Each row is a point. Each copy is the shape, with its points in the same order, turned, moved and blurred by noise. Some copies are also mirrored. Which?
(in the rows, 128 means zero)

Shape:
[[148  82]
 [ 78 106]
 [156 136]
 [ 75  94]
 [176 166]]
Copy 1, 5 rows:
[[167  92]
 [ 98  81]
 [149 142]
 [ 99  69]
 [152 174]]
Copy 1 is: only turned
Copy 2 (5 x 2):
[[125 154]
 [ 56 126]
 [137 103]
 [ 52 138]
 [159  72]]
Copy 2 is: mirrored
Copy 3:
[[157 111]
 [ 82 110]
 [146 164]
 [ 85  97]
 [156 199]]
Copy 3 is: only turned

Shape (8 x 3):
[[104 101 159]
 [128 231 126]
 [ 87  89 112]
 [156 106 134]
 [173  97 101]
 [111 125 165]
 [156 111 183]
 [151 189 181]]
Copy 1 (8 x 3):
[[143 107 185]
 [151 227 125]
 [173  83 147]
 [104 109 142]
 [ 97  97 109]
 [138 131 185]
 [ 89 126 187]
 [105 198 174]]
Copy 1 is: mirrored
Copy 2:
[[118 126  93]
 [ 67 145 212]
 [125 168  75]
 [163 140 130]
 [191 169 133]
 [108 116 111]
 [152  84 121]
 [110  91 189]]
Copy 2 is: only turned
Copy 3 (8 x 3):
[[128 119  79]
 [ 57 186 174]
 [113  78  98]
 [165 131 126]
 [171 107 145]
 [124 142  88]
 [163 169  93]
 [105 215 129]]
Copy 3 is: mirrored

Shape:
[[128  68 148]
 [ 98 100 159]
 [154 120 154]
 [122 142 155]
 [174 186 162]
 [174  93 131]
 [ 82 116 173]
 [178 152  80]
 [ 64  94  81]]
Copy 1:
[[108  86 172]
 [ 98 134 169]
 [100 104 117]
 [ 94 141 125]
 [ 81 135  59]
 [111  69 118]
 [ 80 154 170]
 [163 105  68]
 [184 146 184]]
Copy 1 is: mirrored
Copy 2:
[[133  87  67]
 [111  77 106]
 [ 90 128  82]
 [ 82 116 115]
 [ 41 173 102]
 [124 141  61]
 [ 90  69 125]
 [124 198 114]
 [174  89 157]]
Copy 2 is: mirrored

Shape:
[[134 173  92  72]
 [233 103 116  91]
 [ 96  74 168  78]
 [112 103 159 122]
 [127 184  69 125]
 [132 102 125  72]
 [172 114 131 137]
 [112 176  99 136]
 [ 98 172 157  85]]
Copy 1, 9 rows:
[[ 92 144 200 112]
 [123 233 120 134]
 [181 119 126  54]
 [160 109 116 101]
 [ 57 111 174 138]
 [136 153 145  73]
 [127 152 106 140]
 [ 86  92 162 139]
 [153  96 196 114]]
Copy 1 is: only turned
Copy 2:
[[111 167  68 119]
 [221 169 109  80]
 [ 99 181 191 104]
 [117 135 173 120]
 [104 105  53 107]
 [123 183 136  92]
 [171 119 133  98]
 [ 97 106  88 126]
 [ 93 164 118 167]]
Copy 2 is: only turned
Copy 3, 9 rows:
[[177  90 146  66]
 [106  37  92 133]
 [159 172  53 114]
 [147 159 102 136]
 [141 114 198  65]
 [152 118  84  85]
 [119 116 130 147]
 [140 137 186  89]
 [215 144 134 114]]
Copy 3 is: mirrored
Copy 4 (9 x 4):
[[132  81 183 105]
 [175 140 168 206]
 [ 45 171 162 137]
 [ 85 158 123 130]
 [137  51 137 102]
 [ 96 137 181 150]
 [141 144 114 161]
 [127  82 116  92]
 [ 97 140 163  66]]
Copy 4 is: only turned

Shape:
[[ 93  65  60 167 133 112]
 [ 74 148 177 143 143 222]
 [191 155  99 133  71 172]
 [119 100 156  97 156 143]
 [148 116 141 155  77  95]
 [128 168 156 136 156 134]
 [164 129 138 162 113 122]
 [148 201 168  69 140 136]
 [185 137 115 142 200 111]
 [116 145 160 208 141  83]]
Copy 1:
[[134 198 133 142 191 116]
 [114  65 220 145 109 152]
 [152 146 127  69  51 100]
 [100  95 116 137 135 163]
 [161 110  98  85 146  85]
 [170  82 130 146 109 156]
 [161 115 107 126 114  92]
 [164  60 105 102  73 197]
 [163 133  71 188  91 143]
 [207  88 122 161 167  93]]
Copy 1 is: only turned
Copy 2 (10 x 6):
[[132  28 158 152 159  92]
 [ 64 172 196  86 154 152]
 [152 191 126 172 168  66]
 [124 123 127 128 152 180]
 [183 124 108 101 171  87]
 [ 95 152 106 100 128 124]
 [137 135 100 119 179  88]
 [127 205  86 123  98 154]
 [ 82 112  47 155 152 120]
 [111  94  88  52 156  84]]
Copy 2 is: only turned

Shape, 12 rows:
[[ 47 133 189  97 187  83  93 123]
 [ 47 151 128 107 225 140 136  95]
 [147 158 144 155 125 165 143 174]
 [147  89 128 173  97 191 194 203]
 [146 148 136  88 116 162 127 124]
 [139 173 135 138 124 112 133 102]
 [ 87 195 121  88  82  88 102  85]
 [115 151 114 142 109 149  80  95]
 [144 157 133 129 104 135  99 119]
 [ 87 129 198 122 136 135 160  96]
 [157 147 114 138  88 161 127 155]
 [141 145 101 106 121  95 107  84]]
Copy 1:
[[134 152 172 168 236 109 159 110]
 [198  98 181 189 198 104 128  75]
 [110 103  90 144 102 122 117  94]
 [101  54  78 149  75 197 122 128]
 [143  88 129 102 116  91 154 110]
 [160 152 125 110 122 110 126  94]
 [141 166 204  64 143  90 126  94]
 [155 116 140  94 142  85  82 132]
 [131 130 121  96 122  94 119 124]
 [153 112 124 110 197 160 151  86]
 [116 100 111 105  80 115 113 124]
 [184 154 161 101 123  93 136 141]]
Copy 1 is: only turned
Copy 2, 12 rows:
[[100  79 105 154 124 167 141   7]
 [ 56  42  85 128 105 196 157  80]
 [116 142  66 164 168 135 157 151]
 [135 195  90 206 111 151 168 201]
 [150 121 109 104 163 165 146 139]
 [109  93 106 116 148  98 155 129]
 [ 98 105 138  51 154  94 159  75]
 [120 129  70  68 134 118 133 114]
 [136 127  92 105 162 111 137 128]
 [136 100 106 143 115 154 207  84]
 [129 153  84 120 155 131 136 168]
 [133  84 130  87 133 113 116 122]]
Copy 2 is: only turned

Shape:
[[133 168 156   7 142 110 139 201 125]
 [120 122 113 156 138 122 119 104 109]
 [178 118 168 153 138 128 163 104 156]
 [128  98 108 144 122  67 125 139 154]
 [121 159  94 171 140 128 139 126 108]
 [133 164 141 153 124  91 132 111 119]
 [131 114 122 157  96 127 134 138 172]
 [112 147 104 129 137 130 122 106 168]
 [149 160  94 148 113 131 100 116 136]
 [123 154  94 136 127 112 144 124 148]
 [133 171 214 165 140 120 127 127 116]
 [119 157 128 102  69 128 139 119 120]]
Copy 1, 12 rows:
[[ 65 208 104 130 163 106  63 117  48]
 [150 115 129 121 102 139 135 135 144]
 [151 122 203 132 172 131 131 139 132]
 [123 161 125  94 149 161 164 121 158]
 [147 148 139 142  78 119 143 150 150]
 [139 139 149  98 117 111 150 164 122]
 [129 141 132 154 165 148 166 150 155]
 [154 140 112 146 138 104 158 115 134]
 [178 152 110 139 126 123 140 163 135]
 [144 165 129 140 119 119 161 129 129]
 [108 102 174 104 142  78 112 190 126]
 [126 140 112 149 131 142 154 167  73]]
Copy 1 is: mirrored
Copy 2, 12 rows:
[[189 159 147 138 154  50 159  26 129]
 [147  99 121 142 114 140  99 150 103]
 [ 83  98 125 146 140 150 126 117 148]
 [135 120 102 143  79 152 139 102  87]
 [151  77 118 114 103 119  79 139 111]
 [134 107  95 156 129 127  75 104 109]
 [125 138 111 105  93 166 123 115 136]
 [153 123  84 118 111 125 127 145 138]
 [130 123  95  96 128 118  94 146 101]
 [159 104  91 108 112 131 118 118 119]
 [111 126 129 186 133 113  49 103 158]
 [172 145 119 106 158 151 100  98 114]]
Copy 2 is: only turned
Copy 3 (12 x 9):
[[166  52 172 113 157  46 115 155  29]
 [133 173 121 120 132 132 126 149 136]
 [ 94 116 130 173  95 153 115 172 112]
 [169 110 131 139 135 136 156 147 169]
 [124 185 146 134 141 131 154 121 118]
 [145 162 156 160 131 139 129 159 110]
 [126 109 144 137 123 160 108 117 155]
 [125 133 151  86 127 153 138 140 114]
 [126 155 137 123 175 164 122 127 111]
 [144 137 144 117 135 152 156 124 106]
 [112 165 200 175 115 113  94 184  99]
 [172 136 138 130 132 140  86 120  73]]
Copy 3 is: mirrored

Shape (14 x 11):
[[184 104 134 151 162 121 170 109  70 127 132]
 [ 79 105 172 158  70 165  92 169 165 152 128]
 [100  81  72  95 121  97 181 186 126 172  74]
 [ 95 131 170  82 157 134 205 128  85 113 185]
 [110 112 122  85 121  96  99  61 168 121  77]
 [ 87 137 121  99 191 151 180 150 126 127  74]
 [184 154  93 139 172 112 131  97  98 128 158]
 [179  87 112  62 121 171 190 138  60  73 120]
 [181 168 186  76  84 117  97  80 107 158  98]
 [145  63 112 104 188  90 108 162  97 171 181]
 [ 82 124 104 177 181 172  91 161 101 169 188]
 [166 182 185 116 115 126 121 101 126  78  78]
 [101 129 101 152 117 101 142 176 134  66 132]
 [183 102  92  77 134 140 155 123 177  87 140]]
Copy 1 (14 x 11):
[[100 102 134 168 116 146  68  91 127 102  88]
 [130 131 130 112 103  95 135 199  78 228 147]
 [110  93 140 177 117 215 208 152 137 151 128]
 [ 66 124 102  97 151 179  85 186 121  80  86]
 [123 169 161 110 176 139 170  92 126 135 178]
 [110  88  86 133 169 193 126 153 183 147 139]
 [153  99 149 103 120 146  87  71 133  88  83]
 [ 41  85 212 158 159 154  84 151 167 104  93]
 [173 209 200 151 152 121  82 151 128 110 136]
 [103 105 160  90  52 221 102 101 104 127 118]
 [153  37 101  66  87 158  84 146  76 163 125]
 [139 183 150 138 194 102  81 120 162 156 100]
 [ 94  92 137 103 157 145 154 119 111 189  59]
 [ 67 124 178  95 117 116 155 111 190 113 108]]
Copy 1 is: mirrored
Copy 2 (14 x 11):
[[106  82  81 122  95 143 100 171 120 158  88]
 [ 63 165 179 107 143  69 160  72 122 111  99]
 [100  56 176  85  91 135 131 100 209 134 160]
 [142  79  93 167 149 130 149  89 159 217  78]
 [160 114 199 158 158 122 126 171 162  81 117]
 [180  55 139 103 110  83 140 100 148 155 137]
 [145 106  56 117 135 171  87 150 124 111 100]
 [131 102  79 195  46 146 155 143 160 181 150]
 [ 99  76 142 225 153 138 115 133  92  64  97]
 [112 125 146  89 137 202  77 113 118 187 133]
 [118 166  97  61 157  98  66  62 121 163 117]
 [156  89 127 184 107 108 160 138  94  72  65]
 [148 141 129  89  89 136 163  92 181 116  69]
 [152 123 114 131 124 174 194 161 145 124 156]]
Copy 2 is: only turned
Copy 3:
[[ 55  84 133 152 129 136  56 140 138 150 110]
 [174 138  71 160  84 116 182 120  90  92 131]
 [148 113  52  92 182  62  84 108  91 136 168]
 [122 148 160 177 160 132  40 154  30 127  83]
 [172 200  86 134 112  98  85 155 168 173 151]
 [141 119 118  94 182  69  64 181 104  95 102]
 [ 81 124 197 128 121 140  74 128 147 155 160]
 [105 112 139 136 156  78  58  79 100 190  32]
 [181 160 110 124  56 171  35 108 167 137 108]
 [ 77 116 121 164  98  58  49 105  82 131 194]
 [ 71 117 173 120  82 100 147 142  59  84 185]
 [187 117 149 156 108 141  88 151 193 135  80]
 [160 113 149 163 177 105 151 123  99 161 145]
 [120 179 138 148 181  84  80  82 165 138 104]]
Copy 3 is: mirrored
Copy 4:
[[155 117 167 152 103 113  85  80 157 149 113]
 [105 166  90 169 101 122 184 184  86 119 118]
 [155  69 147 160 145 200 207  91 110 135 130]
 [111  73 123 111  62 130 129 116 200  92  77]
 [109  98 103 135 203 167 112 170 125 162  79]
 [155  68 108 115 165 119 167  90 140  88  85]
 [165 103  95 104 107 116  64  86 138 178 141]
 [135 110 169 107 128 134 141 104 238 123 178]
 [162 178 118 134 149 195  54 181 154 112 114]
 [149  45 107 202  70 123 106 124 126 162 164]
 [136 101  26 186  59  75 148  93 109 142 120]
 [175 169 137  81 166 123  92 173 149 106  93]
 [150  93 121  87  97 109 194 148 116 174 118]
 [ 92  82 145  86 151 125 117 136 129 135 186]]
Copy 4 is: only turned

Shape:
[[107  91 133 157 162 104 170 138 134 176  90 127]
 [162  99 180  50 137  62  95 149 113 145 188 139]
 [ 97 142 163 182 129 149 128 156 167 166  75  65]
 [169 118 164 194  96 142 162 126 126 131  30 136]
 [124  56 116  95  90 109  65 188 117 165 177 155]
 [186 131 140 147 121 133 129 106 178 133  87 117]
 [112 118 104 124 110  83  92 151 131 145 234 161]
 [109 181 109 178 123 100  82 174 125 125 104 182]
 [130  58 126  88 140 112 109 168 147  93 201 160]
 [140 123 107 114 146 148 129 120 161 193  41 131]
 [125  51 124  78  95  78 131 133 125 168 167 113]
 [ 61 134 117 143 125 148  99 170  94  85  64 163]
 [190 113 109 165 164 144 131 124 106 181  98  65]
 [123 120 142 113 130 145 121 191 121 181 198 172]
 [ 65 175 117 133  76 161 119 136  87  78 115 181]
 [155 110  93  55 105  71 131 220 132 141 200 138]]
Copy 1, 16 rows:
[[167 128 137  82 168 145 112 145 143 121 179 142]
 [ 75 142 143 139 111 104 162 125 193 125  79 172]
 [214 119  98  93  99 152  80 209 125 136 150 152]
 [199  91 118  77 139  98 153 236 152 144 170  77]
 [138 161  63 132 116 163 183  84 181 139  93 116]
 [142  79 122 135 108 109 104 203 164 131 160  97]
 [136 136 106 151  80 132 147  38 138 101 114 133]
 [233 110 123 168  97 130 185 147 133  71 142 114]
 [117 120 100 188 170 116 123  67 164 149  85 140]
 [148  80 132 127 135 208 132 217 158 129 198 104]
 [ 76 154 104 102 138 145 136 102 159 131 107 118]
 [245 141 140 162 150 160 176 172 101 124 101 109]
 [144 159 126 126 109 131  97 204 178 164 230 111]
 [141 121  78 138  98 142 180  80 132 149 162 182]
 [201 114 143 157  99 131 203 141  56 130  92  84]
 [ 66 160  59 179 141 127 169  88 138  82 127 157]]
Copy 1 is: mirrored
Copy 2 (16 x 12):
[[ 74 106 144 135  94  90 108 146  92 119  64 135]
 [ 44 114  61  67 180 190 165 152 138 123 114 140]
 [154 108 112 119 102  39  87 138 123 156 100 114]
 [146 147 118 168  49 111 136 116  42 150  84 113]
 [ 88 178  60  87 170 170  99 108 165  82  58 134]
 [141 148 129 133 112 141 125 146  89 168 146 129]
 [ 77 184 128  99 209 158 145 166 197 106  78 129]
 [134 183 147 131 163  74 172  83 141 102 100 151]
 [ 78 145 119  84 199 196 117 143 136  92  92  83]
 [113 106 142 144  69 117  68  95 107 127 131 181]
 [ 65 144  97  60 127 186 101 172 148 119  58 136]
 [143 131 158 108 123 103 152  26 134  95  67  95]
 [124 106 122 158 141 125  91 132  81 204  72 178]
 [105 116  90 157 178 148 132 139 192  78  84 131]
 [154 162 174 119 111 134 194  53 195 117  80  95]
 [122 116  92  50 199 193 131 179 161  65  78 169]]
Copy 2 is: mirrored
Copy 3:
[[145 101  90 158 109 111 137 134 155 126 183  83]
 [110 185 168  47 100 152 199 143 170  86 136 128]
 [115  79 127 175  90 139  67  79 178 151 140  79]
 [182  68 197 187 107 106 110  81 140 129 192  70]
 [138 170 141  92 142 112 130 136 235  53 133 190]
 [162 133 160 146  57 121 113  72 120 142 152 119]
 [107 210 127 130 141 136 152 169 170 129 112 186]
 [183 119 150 155 151 126 101 192 165 176 107 137]
 [126 209 124  87 161 112 154 109 152  71 111 143]
 [176  67 113 117  67 104  97 121 146 119 183 120]
 [ 98 168 120 100  97 134 171 115 196  72 198 165]
 [172  89 141 106 207 109  85 129 164 163 147 123]
 [127  53 128 161  55  69 158  85 155 144 129 119]
 [ 84 162 154 134 111  93 104 180 174  68 116 142]
 [121 122 192 111 210 120  64 153 123 175 174 158]
 [123 149 127  89 133 164 168 157 155  31 100 190]]
Copy 3 is: only turned
